Each row is a point. Each copy is the shape, with its points in the same order, turned, moved and blurred by noise. Some copies are also mirrored. Which?

Shape (8 x 2):
44 24

28 -6

-21 37

5 33

40 8

-35 -22

13 52

22 -14
Copy 1 (8 x 2):
55 -4

32 -26

-3 27

19 16

45 -18

-36 -26

32 34

21 -34
Copy 1 is: only turned
Copy 2 (8 x 2):
-46 29

-14 22

-26 -33

-40 -11

-27 32

35 -30

-58 -6

0 26
Copy 2 is: only turned

Shape, 7 rows:
-48 -54 12

0 -46 15

-12 -9 12

24 31 29

12 -26 -30

-29 29 42

21 30 -20
Copy 1, 7 rows:
51 14 -60

20 -27 -47

17 5 -11

1 -13 36

-22 -7 -47

38 19 21

-32 7 15
Copy 1 is: mirrored
Copy 2:
-63 -23 34

-20 -44 48

-5 -23 11

38 -37 -12

10 -5 57

-3 -30 -38

46 -1 18
Copy 2 is: mirrored
Copy 3, 7 rows:
-44 -43 -27

-7 -45 7

-10 -7 -2

12 26 37

30 -30 -18

-37 34 13

39 22 -4
Copy 3 is: only turned
Copy 4 (7 x 3):
23 25 69

43 12 29

9 22 17

0 36 -42

17 -30 11

-23 61 0

-16 -8 -28
Copy 4 is: only turned

Shape:
-2 -9 46 -26

36 6 37 -13

-1 17 -56 -10

4 26 23 -30

-10 5 -39 22

-39 18 -45 18

3 -5 -38 -38

27 47 40 39
Copy 1 (8 x 4):
22 -31 -13 -7

-10 -49 -12 16

-58 27 30 -9

2 -31 19 -5

-39 37 16 20

-24 54 37 11

-44 10 11 -35

-4 -37 22 72
Copy 1 is: mirrored
Copy 2:
17 -25 -4 -32

43 -4 24 -17

-28 59 0 14

7 6 20 -37

-30 27 8 35

-62 25 8 23

-5 48 -25 -6

15 -15 79 6
Copy 2 is: only turned
Copy 3:
-18 9 43 -29

17 21 50 -10

24 -5 -42 21

17 4 18 -33

14 -31 -14 35

10 -51 -34 19

0 19 -30 8

57 -32 65 0
Copy 3 is: mirrored

Shape (11 x 6):
-39 18 -35 18 7 -56

-45 12 -34 5 42 68

-7 -2 24 78 -57 -12

21 10 -12 15 -20 -47

-12 -21 -7 -48 -1 51

11 -31 12 33 10 -32

47 8 -33 34 -35 28

-16 0 19 31 21 12

-28 -13 22 21 -32 36

-16 4 24 7 -6 18

-14 54 -17 -22 25 14
Copy 1 (11 x 6):
-2 73 -16 14 -18 -7

-67 -22 13 -17 25 26

33 -12 -78 54 -2 -28

54 35 -23 12 -16 -8

-14 -31 10 -62 16 -25

43 19 -7 29 29 -30

43 -23 -53 -12 13 38

-3 -11 1 34 13 -12

-12 -38 -42 8 9 -34

-2 -25 -9 6 -8 -26

-18 5 26 -15 -36 27
Copy 1 is: only turned
Copy 2:
-31 63 -7 33 23 24

17 -38 -36 41 19 81

-10 -8 61 29 8 -46

-12 52 17 -4 -20 1

28 -29 -63 6 -32 26

13 29 12 -22 26 -7

41 5 45 20 -48 23

0 -15 7 -1 30 23

5 -45 -2 28 0 -14

-10 -27 -6 3 -2 12

-36 -2 -22 6 -21 75
Copy 2 is: only turned

Shape, 11 rows:
-23 29 6 7 -1 15 38 10

25 1 33 22 -12 1 -23 -14

-5 -5 27 25 12 -4 93 -5

11 34 23 -61 -5 -19 -8 33

-12 -52 1 27 -20 -13 10 -16

-13 30 12 -17 29 -26 -3 55

-19 43 36 17 -24 -8 -19 -16

5 6 -3 29 -14 -27 18 -16

3 28 -18 22 -13 15 -14 75

-3 41 17 15 -24 -6 87 61

-15 38 -95 -1 -5 -2 -21 -12
Copy 1:
24 12 41 19 -13 14 -1 21

-31 14 15 -24 -44 -5 2 -20

70 38 50 21 -50 -11 29 4

-25 -11 -2 26 -33 -32 -33 54

-11 43 35 9 -5 -31 41 -37

7 -23 34 10 -7 -42 -45 30

-35 22 47 -26 -28 13 -10 25

8 50 22 -17 -14 -10 5 -2

-1 -7 24 26 11 8 -66 -20

60 41 51 55 -42 6 -49 18

-2 26 -27 -12 76 18 -7 26
Copy 1 is: only turned
Copy 2:
20 -6 -41 13 -13 0 9 22

-45 2 5 20 4 -17 -8 -15

31 23 -50 49 -27 15 49 -21

12 -53 22 -20 33 -30 28 12

-9 55 2 -5 -22 6 -1 -24

31 -13 20 17 31 -21 23 47

-24 -2 -37 2 25 -43 -23 3

9 17 -9 23 -17 -18 -17 -22

-3 -13 22 12 -33 -28 -7 74

49 -16 -38 38 -50 -43 49 31

43 -23 9 -26 -21 22 -86 20
Copy 2 is: mirrored

Shape:
26 63 43 16 58 -23 3 -14 8

16 40 3 -63 -16 21 -19 44 34

-40 30 -15 4 1 50 69 -14 -37

20 24 -25 -60 -2 7 -7 18 22

-1 -28 5 2 -27 -2 30 9 -21

6 20 -6 -53 -14 1 -46 31 8

-17 49 20 -11 57 -4 -25 11 -7

-43 -35 -12 12 15 21 62 -33 4

30 16 -61 -53 -18 -12 -22 29 3

9 20 -11 -33 -8 12 -8 25 19

-6 -53 -33 28 -38 50 37 -18 3

-5 38 15 26 33 16 -7 -38 -12

10 -32 -7 2 26 50 41 4 -26

-1 -1 -41 27 -16 2 -3 45 30
Copy 1, 14 rows:
-18 56 -47 -3 -65 38 -45 22 -26

4 -38 -1 -53 -37 -34 -35 52 -27

-24 -52 -51 -11 -16 54 45 -22 -20

0 -28 14 -34 -55 -30 -13 25 -34

-15 -33 19 17 -8 33 11 21 16

-4 -14 26 -51 -25 -35 -35 22 -11

-31 45 -25 -42 -24 10 -29 4 -37

6 -13 -17 37 4 40 65 -2 -31

-22 -40 42 -23 -59 -53 -16 4 -17

-5 -27 1 -23 -32 -20 -19 26 -24

19 -70 6 59 17 20 24 -10 -13

2 26 -40 0 -26 38 -24 -26 -19

-18 -40 13 20 -1 59 9 1 -54

-35 -33 -7 34 -1 -44 -18 18 -13
Copy 1 is: only turned
Copy 2, 14 rows:
22 15 -21 -52 21 -65 -18 -17 51

43 11 -66 0 2 41 48 -1 36

36 -24 -1 -32 -14 13 -40 -47 -61

35 -19 -52 -11 26 23 41 10 18

-18 -11 17 -39 -27 17 18 6 -16

21 16 -57 -14 11 46 27 33 30

17 36 -47 -44 33 -7 -28 -10 28

-3 -3 51 -15 17 4 -3 -30 -54

1 -27 -73 1 22 36 35 51 -1

17 3 -44 -1 3 27 33 7 17

-16 -19 47 34 -29 29 7 4 -52

29 16 4 -15 15 -28 -46 -4 14

-21 -36 19 -13 -2 32 -19 -37 -7

-33 14 -43 24 -17 -7 23 4 -16
Copy 2 is: mirrored
Copy 3:
55 -11 38 -5 -55 -58 11 48 18

10 59 28 3 -39 34 -57 46 -8

8 -18 -16 -93 31 -2 -7 12 1

30 32 4 -4 -34 49 -40 17 -5

-20 -28 -2 -4 17 26 16 31 -15

12 28 21 27 -34 29 -60 14 -29

30 -2 10 -7 -56 -53 -42 16 -7

4 -25 -51 -31 43 -5 18 14 34

20 27 2 12 -41 64 -32 -13 -37

8 31 12 -1 -20 25 -27 18 -3

-33 9 -5 -26 63 38 38 -19 14

37 -9 35 -24 -5 -51 -6 4 10

-28 -32 6 -44 5 13 0 -7 41

-18 53 -3 0 -16 12 29 -7 -24
Copy 3 is: mirrored
Copy 4:
75 26 -55 -20 1 6 -19 -9 -13

-5 21 9 24 29 88 -6 -1 -3

10 -50 -11 67 -55 -1 -22 -18 27

-17 29 -13 24 22 65 6 -25 12

-28 -23 5 -7 -35 3 23 -6 5

-35 35 7 10 34 54 -16 -6 -14

38 19 -24 15 33 0 -40 -25 -26

3 -57 0 13 -24 -24 12 -48 54

-48 59 -6 36 14 49 24 -20 7

-9 16 2 17 15 49 4 -9 10

-44 -52 8 16 -26 -13 32 12 76

29 -1 -44 2 -7 -19 -41 0 23

-11 -58 -37 32 -3 -7 29 -7 13

-7 25 38 25 12 -1 37 15 31
Copy 4 is: only turned

Shape, 15 rows:
-23 -21 -16 -29 -3 -2 14 1 -8 37 -22

-6 36 -49 11 15 22 -45 44 -8 -1 13

-4 52 -52 29 11 -10 -41 -25 7 12 14

51 14 -65 7 24 -12 -16 12 10 22 3

-27 15 0 -29 -25 -14 30 15 5 -51 -32

-3 -49 18 -11 6 17 27 -6 -4 45 22

1 -11 5 -68 5 12 18 -23 -9 31 24

14 -21 23 -8 28 25 -8 -13 7 -4 8

9 -18 -17 -18 31 28 4 -28 -51 37 -3

-17 -50 21 -28 14 4 11 -26 -11 36 -27

14 20 34 -15 -37 -37 15 22 -37 -31 -19

19 48 -46 38 -40 26 -46 15 11 6 12

9 11 -77 28 -25 24 -25 -4 -3 -29 16

-14 -95 23 -66 11 5 -27 -34 -17 44 9

-40 15 -11 0 -21 -52 29 25 -22 -41 12
Copy 1 (15 x 11):
4 -19 11 -9 1 11 -21 -41 32 21 -29

-20 32 -36 18 -26 60 10 -15 -5 31 -3

-25 -1 -16 38 -23 26 -6 21 7 33 48

26 26 -33 38 6 32 14 -20 33 53 22

19 11 20 -51 8 34 -10 24 37 -35 -10

-5 -7 15 -27 36 -16 20 -44 0 49 -45

-19 -23 11 -40 37 16 -17 -22 36 57 -28

-5 8 6 0 48 19 2 4 -21 35 -23

-52 -2 21 9 41 19 -6 -51 27 50 -18

1 -13 37 2 30 -12 -26 -40 11 26 -53

-4 45 53 -37 -6 24 39 21 46 -5 -22

-1 5 -6 10 -49 74 28 -2 -24 43 53

-14 22 -21 -5 -15 46 -8 -25 -3 18 72

-3 13 40 -29 42 -25 -66 -46 -11 74 -53

-21 33 -7 -49 -19 -7 11 27 50 -32 -13
Copy 1 is: only turned
Copy 2, 15 rows:
-16 -8 -10 9 -21 7 -6 -21 -4 46 19

-11 23 32 20 67 36 -2 21 5 14 -6

13 3 -32 34 62 30 11 20 -3 28 -39

-4 -5 -3 15 74 -25 30 4 -26 28 -11

-2 26 -2 -20 -45 7 24 18 39 -10 3

-38 -41 -12 -22 -11 8 -28 -55 -24 20 7

-62 8 -39 -18 -18 4 -17 -24 -38 22 10

-16 -17 -4 -47 11 5 -29 -8 -23 12 -19

-42 -24 -3 22 -4 -10 -40 -4 -47 34 -17

-13 -26 -20 -19 -37 -9 -45 -29 -18 45 11

2 26 -13 5 -21 -26 -18 -8 35 -55 3

33 31 12 33 66 44 23 -15 -20 -6 -29

19 -11 18 27 40 46 42 27 -32 -9 -14

-25 -32 -35 -40 -30 7 -70 -22 -62 44 59

-14 -11 -21 15 -17 18 18 15 60 -34 16
Copy 2 is: only turned
